Every row gives one point. Each copy is the shape, with its points in the same order, turned, moved and blurred by noise. Say if it was mirrored as well.
(in the rows, 128 means zero)

Shape:
[[ 98  63]
 [123 141]
 [148 144]
 [147 130]
 [119 106]]
Copy 1:
[[ 79 159]
 [134  95]
 [161 105]
 [148 114]
 [123 127]]
Copy 1 is: mirrored
Copy 2 (5 x 2):
[[ 84 174]
 [150 115]
 [171 125]
 [161 132]
 [125 145]]
Copy 2 is: mirrored

Shape, 6 rows:
[[114 114 175]
 [132 180 120]
 [110 168  82]
 [110 134 123]
 [134 106 158]
 [128  97 120]]
Copy 1, 6 rows:
[[169  93 108]
 [139 175 124]
 [ 98 174 104]
 [126 130 103]
 [151  92 128]
 [113  96 122]]
Copy 1 is: mirrored
Copy 2 (6 x 3):
[[113  98 173]
 [144 169 133]
 [114 181 102]
 [107 137 131]
 [122  90 146]
 [104 100 113]]
Copy 2 is: only turned
Copy 3:
[[147 176 143]
 [140 124  77]
 [ 96 123  69]
 [114 150 111]
 [142 149 155]
 [102 138 152]]
Copy 3 is: only turned

Shape, 8 rows:
[[111 130 112 128]
 [140 156 113 135]
 [117 157 114 103]
 [136 111 174 188]
 [140 104 189 176]
 [150 142 106 119]
 [121 148  84 132]
 [127 146 163 173]]
Copy 1:
[[102 116 125 109]
 [ 81 131 119 142]
 [ 77 146 139 110]
 [177 117 106 158]
 [181 131 126 156]
 [ 80 118 144 146]
 [ 68 110 111 120]
 [141 145 102 150]]
Copy 1 is: mirrored
Copy 2:
[[124 131 110 112]
 [111 117 108 141]
 [102 146  96 132]
 [199 109 137 137]
 [199 132 147 140]
 [101 115 128 140]
 [ 93 107 104 113]
 [180 114 105 147]]
Copy 2 is: mirrored

Shape, 11 rows:
[[ 81 107 120 123 125  87]
 [113 136 109 132 141 147]
 [100 121  83 150 101 129]
 [128 119 143 175 107 137]
 [137 139 137 116 152 156]
 [165 138 154 145 143  96]
 [117  70 179 158 140 102]
 [140 104  96 132 116  96]
 [162 124 126  97 187 150]
 [135 139 129  98 141  72]
 [147 115 120  85 127 105]]
Copy 1:
[[101 112 165 111 147  96]
 [117 143  96 114 142  89]
 [107 130 125 133 112  59]
 [ 94 114  95 147 107 119]
 [136 146  84 107 149 127]
 [121 131 112 166 160 154]
 [ 96  58 123 127 141 152]
 [137 115 139 153 139  91]
 [169 135  77 108 186 123]
 [137 148 161 138 171 131]
 [167 134 145 125 150 120]]
Copy 1 is: only turned
Copy 2 (11 x 6):
[[125 136 116 128 120  59]
 [121 110  93 119 133 125]
 [ 95 136  82 156 120 104]
 [145 155 113 158 123 141]
 [135 107 120 100 142 144]
 [152 177 127  89 132 134]
 [180 162 155 148 156  90]
 [ 94 168 112 122 142  98]
 [128 106 126  70 181 142]
 [117 157 132  68 120  87]
 [ 95 139 146  87 139 105]]
Copy 2 is: mirrored
Copy 3:
[[130  73 119 110  98  85]
 [110 125  98 132 101 129]
 [117 102 129 152  68 120]
 [146 110 148 134 112 156]
 [108 131  91 131 144 137]
 [168 127 121 140 160 112]
 [174  57 125 101 144 143]
 [145  89 116 171 109  98]
 [119 127  48 146 163 128]
 [137 109 107 134 147  62]
 [114  92 102 161 150  87]]
Copy 3 is: mirrored

Shape (12 x 8):
[[166  76 109 103 152 144  91 132]
 [164  90 124 120 162 140  72 141]
 [140 113 158  78 163  88 151  96]
 [123 160 114 139 134 153 184 115]
 [179 118 109 131 125 115  31 154]
 [114 121 109 131 113 122 177 125]
 [126 138 147 149 125 150 149 142]
 [132 142 130 134 148 140 127 124]
 [135 116 154 125 107 147 151 110]
 [ 93 151 126 143 117 148 163  75]
 [126 117 128  83 138 136  75 152]
 [ 96 116 140 144 147 117 140 119]]
Copy 1 (12 x 8):
[[123 119  85  64 126 153 118 144]
 [119 118 110  66 128 140  92 143]
 [134 194 130  94 133 142 182 118]
 [148 130 125 177 138 142 159  97]
 [135 111 106  52 125  91  59 121]
 [122 120 113 149 139 124 187 100]
 [136 116 154 149 143 121 143 127]
 [135 133 137 136 132 132 125 116]
 [149 108 147 128 113 137 172 124]
 [136 125 150 169  90 139 169  79]
 [121 148 100 104 103 108 105 158]
 [ 96 131 150 130 124 126 156 102]]
Copy 1 is: only turned
Copy 2, 12 rows:
[[142  88 140 100 161 125  94 166]
 [121  78 139 120 161 132 101 178]
 [128  73 162 121 101 134  79  75]
 [126 158 175 105 115 180 140  94]
 [127 108 108 173 158 117  98 203]
 [130 154 136  98 118 143 135  85]
 [116 124 148 115 109 163 160 124]
 [111 121 152 126 123 167 124 129]
 [135 120 155  96  84 141 136 124]
 [106 165 156  89  79 179 114 102]
 [147  79 100 131 138 167  96 154]
 [ 84 117 126  99 111 150 126 102]]
Copy 2 is: mirrored
Copy 3 (12 x 8):
[[ 81  94 102 108 146 128  90  89]
 [ 89  77 116 127 151 110  87  92]
 [ 95 149  94 165 175 148 149 130]
 [147 123 128 127 105 191 139 161]
 [126  61 102 124 126  69  96  68]
 [118 154 126 115  94 162 151 140]
 [135 116 136 119 114 139 123 171]
 [135 105 132 139 127 147 118 133]
 [128 136 127  97 148 142 136 156]
 [165 147 166 117 133 181 151 139]
 [123 126 106 140 137 107  71  97]
 [112 137 161 147 126 136 135 139]]
Copy 3 is: only turned
Copy 4, 12 rows:
[[ 69 109 118 130  91 185 116  99]
 [ 90 101 123 142  66 176 114 106]
 [127 114  82  63 108 138 151 121]
 [150 135 124 146 168 129 167 103]
 [ 97  71 171 145  62 168  71 102]
 [115 138 112 124 168 108 134 108]
 [126 121 128 162 130 116 154 134]
 [138 122 132 143 111 141 145 112]
 [ 96 119 131 126 136 113 166 127]
 [138 164 149 120 152 101 178  96]
 [103 121 145 119  89 180 104 148]
 [125 157 113 129 108 107 138 114]]
Copy 4 is: mirrored

Shape, 15 rows:
[[ 87 136 172  86 102 143 106  95 127]
 [113 166 118 110 117 106 180  76 135]
 [169 128 101 154 140 116 141 144 179]
 [ 96 110 131 143 102 122 118 115 115]
 [110 156 145 131 130  94 125  94 145]
 [157  72 115 115 166 118  99 168 107]
 [117 103 126 104 139 138 109 122 120]
 [ 89 130 141 100 131 127 106 138  95]
 [123 154 170 113 102 158 107 117  97]
 [159 134 111 127 108  79 146  87 124]
 [136  92 115 131 131  93 173 112 177]
 [157 116  72 149 144 133 155 137 189]
 [126 103 141 114 133 118 118 151 109]
 [ 95 129 156 118 116 105 176 103 133]
 [125  78 109  78 125 107 101 195 120]]
Copy 1, 15 rows:
[[151 160 169  89  85 166 137 101 112]
 [ 99 145 147 120  83  77 121  89 124]
 [ 92 136 122 137 161 108 108 157 177]
 [111 124 114 121  96 168 130 123 126]
 [104 154 155 143 114 133 136 100 124]
 [173  87  99 139 169 157 117 162 138]
 [161 124 124 108 120 155 133 126 139]
 [157 144 118 109 120 156 144 111  96]
 [129 134 153  73 131 172 109  99  93]
 [109 115 137 155 101 106  81 100 138]
 [109 120 135 152  93  95 129 166 167]
 [ 97 133  93 129 143  94 109 156 203]
 [154 115 120 126 130 153 122 150 104]
 [104 137 157 118  81 108 146 131 111]
 [195 140  87 128 131 152 108 190 120]]
Copy 1 is: mirrored
Copy 2, 15 rows:
[[108 186 119 115  84 151 108 103 144]
 [ 95 121  98 159  91 169 178 132 133]
 [149 112  83 150 182 123 149 163 143]
 [ 98 124 127 126 123 135  97 127 155]
 [ 94 145 109 136 116 118 166 131 149]
 [191 101 145  91 150 106 110 138 146]
 [146 131 132 105 128 144 119 119 147]
 [125 129 118  84  92 127 109 105 151]
 [123 153 101 130  95 126  94  88 116]
 [127 107 128 181 111 122 161 138 150]
 [131 123 125 148 150 153 157 196 147]
 [150 102  84 147 197 158 151 164 149]
 [148 119 123 100 115 120 107 140 141]
 [ 89 135 115 127  92 151 144 167 128]
 [191 108 113  82 113 127  93 155 191]]
Copy 2 is: only turned
Copy 3 (15 x 9):
[[126 104 164  73  78 135 128 129 126]
 [122  98  76 111  93 123 162 181 140]
 [167 114  95 168 161 128 109 166 134]
 [ 99 117 147 138  97 109 114 146 132]
 [122  63 116 125 115 131 155 152 141]
 [159 156 161 172 158  94 146  94 118]
 [131 129 150 112 119 103 135 125 146]
 [110 118 151 109 102 104 147 114 100]
 [125 127 140  96  81 142 109  97 117]
 [144 104  91 163  84 109 150 161 156]
 [148 119 121 166 133 127 148 205 144]
 [166 124  89 156 178 106 100 190 141]
 [141 142 154 143 120 109 149 125 109]
 [119 114 124 119  93 147 164 187 127]
 [168 154 181 148 142  73 141 128  80]]
Copy 3 is: mirrored
Copy 4 (15 x 9):
[[154 117  73 104 153 109 131  66 103]
 [168 146 148 106 159  81 176  96 138]
 [ 93 163 170 138  97 113 114 129 136]
 [140 117  87 161 123 123 142 114 125]
 [163 142 133 145 166  89 124  95 120]
 [ 77  84 124 133  95 122 107 168  77]
 [107 104 100 121 131 117 139 108  96]
 [144 102  70 116 159 120 119 130 104]
 [160 145  82 106 139 142 134 104  83]
 [158 144 155 146 100  72 161 115 106]
 [109 114 167 127 102  87 138 103 163]
 [ 67 164 175 140 109 107 138 120 145]
 [130 102 103 121 112 124 116 141 106]
 [166 108 128 105 135 106 144  94 155]
 [ 96  93  71 109  98  91  97 173 119]]
Copy 4 is: mirrored

Shape:
[[107 146 142 123  88 195 142  98 171 113 131]
 [ 90  77 184 153 164 145  66 146 140 137 140]
 [132 108 142 133 126 111  98 157  89 136  97]
 [101  87 158 151 146 126  58 139 124 132 139]
 [136 139 146 137  86 142 155 112  87 141 104]
 [ 95 143 100 152 121 123 114 129 102 153 144]
 [125 128 152 128 141 140 117 163 155 160 122]
 [157 114 130 139  86 147 112 155 163 139 115]
 [127 109 107 100 149  69 111 111 139 164 107]
 [ 59  85 104  76 163 102 154 127  93 115 147]
 [112  63 160 154 117 161 120 135  94 149 103]
 [163 140 108 128 155 163 141 123  86 125 112]
 [131 148 122 135 119 169 139 137 141 126  92]
 [123  89 136 137 104 122 158 138 119 137 145]
 [177 145 157 155 155 152 124 163 131 110  99]
 [101 112 100 142 140  79 129 127 138 139 112]]
Copy 1, 16 rows:
[[197 186 143 139 132  98  99 119 156 166 144]
 [193  89 125  79 113 192 130 169 159 126 148]
 [131  69 135 123 101 135 142 135 122 139 135]
 [170  78 113  97 128 173 124 157 148 128 148]
 [122 130 171 145 110 125 122  94 136 170 118]
 [122 102 134 135 130 135  90 103 156 110 153]
 [160 128 157 111 120 126 149 154 153 106 144]
 [165 119 154 151 152 100 154 156 158 151 130]
 [ 91 117 114  80 135 110 120 158 118 109 126]
 [ 86 142  89 102  52 138  90 143 138 120 182]
 [149  84 165 109  86 153 112 153 170 175 125]
 [125 127 173 169 106 133  98 148  88 139 148]
 [169 142 164 155 111  95 113 138 128 131 129]
 [116 131 130 144 100 143 133 136 181 152 135]
 [174 120 168 162 116 141 162 159  94 124 119]
 [110 113 102 119 110 116 110 142 139  93 107]]
Copy 1 is: only turned
Copy 2 (16 x 11):
[[140 165 149  94 138 104 158 182 148 114 173]
 [134 103 162 177 207 171 176 131 135 161 142]
 [111  84 126 125 151 171 151 145 137 113  92]
 [138  97 133 155 199 175 161 137 134 160 113]
 [110 114 117  92 105 159 133 147 168  94 141]
 [129 111 109 126 136 143  96 157 142 152 124]
 [109 101 166 145 141 120 164 145 130 139 110]
 [141 129 138  94 124 142 196 165 135 136 106]
 [175 103 148 132 136 132 116 108 115 118  61]
 [139 101 155 165 152 170  68 152  72  85 137]
 [136  70 151 114 151 195 165 142 150 120 157]
 [ 95  84 101  83 136 112 130 131 108 102 136]
 [125 112 118 109 132 109 156 166 142 102 136]
 [139 124 135 126 103 178 141 151 106 129 138]
 [ 88  92  97 123 138 109 203 134 129 111 121]
 [169  95 117 156 123 143 111 139 117 121 106]]
Copy 2 is: only turned

Shape:
[[128 144 135 111 139 132 115 105  84 125 122 153]
 [133  94 117 148 119 142 118 169  96 138 157 145]
 [133 103 132 149 133 111 120 148 130 114 124 156]
 [ 91  98 118   7 116 134 130 174 106 153 126 145]
 [135 100 118 132 142 146 130 143 147 145 161 137]
 [120 152 141 129 115 130 114 148  93  98 185 137]
 [ 82 114 133 123 148 123 107 135 129 154 142 149]
 [120 148 103  93 141 104 121 149 110 156 129 149]
 [124 128 136 147 143 102 145 102  87 154 135  90]
 [131 103 118  95 122 128 125 140 135 158 122  17]
 [115 144 167 152 121 104 124 132  96 134 121 149]
 [125 110 105 134 164 107 131 108 141  58 128 141]
 [105 126 108  74 116 155 132 148 123 157 161 159]
 [137 137 144 147 164 124 127 134 121 109 125 157]
 [131 142 171  98 131 102 114 125  91 152 145 139]
 [134 152 111 140 117 142 130 116 117  69 125 155]
 [126 145 157 126 115 109 158 127  96 144 147 109]
 [135 116 131 151 119 101 111 109 123 158 148 147]]
Copy 1 (18 x 12):
[[114 118 153  94 121 151 107 146 130 143 132 153]
 [137 109 140 124 116  78 120 131 145  85 112 137]
 [148 127 132 131 129 109  90 146 114  98 138 128]
 [139 209 148 103 129 121 192 151 167 116 135 184]
 [154 112 139 145 113 105 126 116 156  99 159 126]
 [139  90 137 129 132 152 137 121 117  92  88 152]
 [137 119 164 124 136  98 142 138 115 123 162 147]
 [125 154 141 114 129 124 124 104 119 126 144 181]
 [ 95  85 108 120 167 123 112 121 138 153 147 137]
 [108 138  57 172 139  97 169 111 173 175 143 117]
 [120 111 157 120 172 127  96 139 105 130 118 133]
 [128 116 104 134 100 164  98 166 102  86 180 134]
 [145 150 164 104 113 125 168 108 157 105 138 155]
 [125 113 152 148 121 136  78 140 115 113 142 140]
 [144 115 147 113 164 135 118 134 143 151 120 171]
 [121 117 130 111  99 177  97 135 104  92 118 109]
 [118 115 128 125 183 139 121 111 146 129 119 137]
 [156  98 133 102 144 107 102 117 125 133 147 135]]
Copy 1 is: only turned
Copy 2 (18 x 12):
[[121 144  97 147  93 109 140 122 112 141 140 121]
 [ 94 132 102 116 147 130 144  93 143 104 113  85]
 [121 155 117 135 157 125 117 127 141 127 128  99]
 [151  49 119 141 116  50 106  90 102 109  77 105]
 [ 97 129 145 123 128 140 105 102 154 109 113 108]
 [101 139 107 139 134 115 166 126 125  77 141 142]
 [115 139 137 153 118 130 124 127 112 117  79 104]
 [131 104  91 135 115 125 107 132 115 131  96 133]
 [ 77 123 124 122 110 129 165 157 140 171 118 122]
 [112  56 158  95  99 102 153 172 198 139  99  95]
 [124 151 109 163 148 135 163 138 120 150 127 120]
 [114 193 134 107 124  85  89 153 135 120 143 125]
 [126  86 130 128 110 118 112  85  98  95 106 122]
 [121 177 114 147 128 124 123 119 151 133 130 131]
 [104 107 107 185 117 112 148 130 123 139 130 126]
 [143 176 111 102 119 115 130 126 120 111 171 132]
 [100 106 126 136 136 123 170 136 131 151 134 144]
 [ 89 132 119 148 129 160 121 143 122 134 134  93]]
Copy 2 is: mirrored
Copy 3:
[[141 116  93 133 136 136 145 100 182 143 108 140]
 [123  76 124 150 104 130 118 145 135 151 149 143]
 [146 134 136 154 115 133 132 138 139 126 143 138]
 [104 140  83 131 117  82 173 115 127 217 136 220]
 [130 120 132 124 130 122 102 155 128 166 133 129]
 [117  86 110 135 160 124 122 102 167 139 176 136]
 [ 99 141 125 143 134 126 129 162 175 158 125 153]
 [108 143  67 146 121 108 137 128 149 154 127 144]
 [102  98 117 137 149 100 157 134 157 124  84  95]
 [ 86 100 116 137 185  77 136 140  70 143  64 154]
 [107 120 121 158 133 152 165 117 165 123 131 118]
 [180 149 136 116 142  96 121 134 162  93 132 147]
 [101 125  92 105 117 118 121 124 148 195 144 170]
 [161 131 110 143 141 144 140 142 161 129 134 118]
 [112 124 101 165 153 124 159  97 168 171 125 121]
 [157 120 111 101 131 143 122  94 159  94 143 146]
 [ 95 106 115 126 152 118 168 108 142 143 126 102]
 [104 129 134 153 118 125 111 121 160 144 113 103]]
Copy 3 is: only turned
Copy 4:
[[ 91 165 135 112 139 143 131 138 135 122 153 102]
 [ 96 163 169 135  98 127 147 121  93 113  97 133]
 [131 171 140 136 110 139 133  93 120 123 107 110]
 [ 78 117  64  81 101 118  95 159  91  71  88 140]
 [108 125 142 160 113 137 135 110 112 134 103 144]
 [ 77 144 153 134  93 133 176 114 142  80 140 108]
 [117 121 148 122 104 116  98 117 128 121 119 106]
 [102 155 126 109 105 132 102 146 157 110 117 142]
 [147 155 164 150 137 125 128 151 125 100 176 137]
 [177 107 109 160  85 152 144 191  88  93 148 163]
 [137 167 159 100 127 110 147 112 138 112 149 101]
 [124 164 119 179 139 181 117  92 144 100 123  83]
 [ 69 108 123 104 113 135 122 133 121 105  98 147]
 [119 173 137 147 133 128 143 112 145 136 121  95]
 [104 154 120 104 108 101 137 126 130 114 170 124]
 [106 165 144 129 145 186 163 110 154 106 118  87]
 [130 144 144 121 136 112 160 133 132  85 161 145]
 [123 152 164 123 111 136 127  96 122 134 154 146]]
Copy 4 is: mirrored

Shape, 15 rows:
[[157  99 109 161 143  82 142  89 167  89 106 135]
 [126 126 154  99 118 133 122 100 124 160 174  92]
 [ 85  96 146 103  86 104 102 137 141 112  99 145]
 [102 110 129 125 148 116  87 121 100 145  98 146]
 [161 153 126 159 101  89 123 144 178 106 179  99]
 [113  99 162 139 111 157  87 151  97 101 156 136]
 [114 164  97 170 151  92  95 124 119 121 139 135]
 [135 115  87 110 149  85 158 129 132 133 158 166]
 [101 128 132 182 143 125 151 125 179 113 128 159]
 [103 129 160 151 117 147  91 119 160 171 158 173]
 [114 143 139 168  98 132 122 109 145 125 142 149]
 [141 126  98 133 104 155 124 103 123 144 133 104]
 [154 144 144 100  96 143 162 148 114 142 116 176]
 [126 127 120 114 133 113 138 153 156 149 102 170]
 [156 164 104 100 138 167 149 119 179  97 122 177]]
Copy 1:
[[103 147  48 158 166 149 149 138 184 134 113 106]
 [155 130 102 140 100  86 124  99  95 157 130  96]
 [133 114 106 106 108 160 153 146 130  90 168 121]
 [126 106 105 126 161 155 180 101  98 123 149 111]
 [138 155 124 158 135  84 122 159 169 125  80  76]
 [134 163 150 151 140 149 130 135  70 105 152 101]
 [ 91 103 119 137 184 112 177 137 122 122  89  79]
 [121  80  81 163 186 114 107 139 149 138 146  96]
 [ 83 124 116 134 141 174 114 143 148 154 103 109]
 [114  92 146 148 104 169 122 100 108 133 108  70]
 [ 88 117 125 157 121 134 132 124 127 117  99 104]
 [136 122  95 147 138 107 134  80 112 105  98 127]
 [145  86 127 189 133 128 118 138 124 128 135 170]
 [140  75 112 140 150 163 134 137 154 139 134 137]
 [145  86  68 167 149 154 101 159 111 136  66 148]]
Copy 1 is: mirrored
Copy 2 (15 x 12):
[[177  98 113 119 158 109 152  57 128 183 162 122]
 [169 140 140 134 103 122 135 120 158  72 133 107]
 [134 134 127  87 157  69 159 122 104 127  90 106]
 [121 121 168 128 159 110 178 131 111 126 139  87]
 [153 112  87 164 136  93  94  49 134 102 137 145]
 [131  89 160 140 100  77 116 133  95 112 110  89]
 [116 107 113 171 165 120 151  92  98 114 177 100]
 [145 169 128 128 115 139 150  65  87 145 159 117]
 [155  97  93 167 136 123 161 109  96 167 123 149]
 [137 119 126 190 107 102 190 119 121 110  85 112]
 [133 105  89 160 118 101 154 116 131 133 121 109]
 [121 106 128 116 101 111 153 110 156 107 165 125]
 [ 91 149 131 117  97 145 127 101 138 154  91 110]
 [113 146 138 127 146 134 165  89 107 149 104 139]
 [113  85 103 107 101 180 159  59 113 138 103 135]]
Copy 2 is: only turned
Copy 3 (15 x 12):
[[105 116  69  88 127 132  94 109 131 125  80 112]
 [117 116 140 122  90 151 145 110 120 137 188 162]
 [130 107 164 102 132 103 121 145  90 143  93 176]
 [180 111 154 118 142 106 110 132 124 120 135 135]
 [ 85 109  62 161 115 137 167  99 104 157 114 143]
 [137 143 126 129 133  81 168 141 120 101 147 183]
 [168 124  95 155 155 144 139 106 105 123 116 110]
 [110 115 127  98 128 137 156 129 102 130 126  62]
 [112 151 103 104 169 105 126  66 107 148 108 125]
 [137 114 123 109 166  88 138  91  76 151 182 157]
 [116 139 107 132 147 113 123  90  77 123 136 155]
 [ 95 119 131 148 135 143 106 119 129 107 165 141]
 [ 96 154 152 137  99  73 114 141  79 139 152 104]
 [114 119 146 119 143  88 114 122 102 167 121  97]
 [ 79 184 102 115 157 115 102 151 104 176 149 100]]
Copy 3 is: mirrored
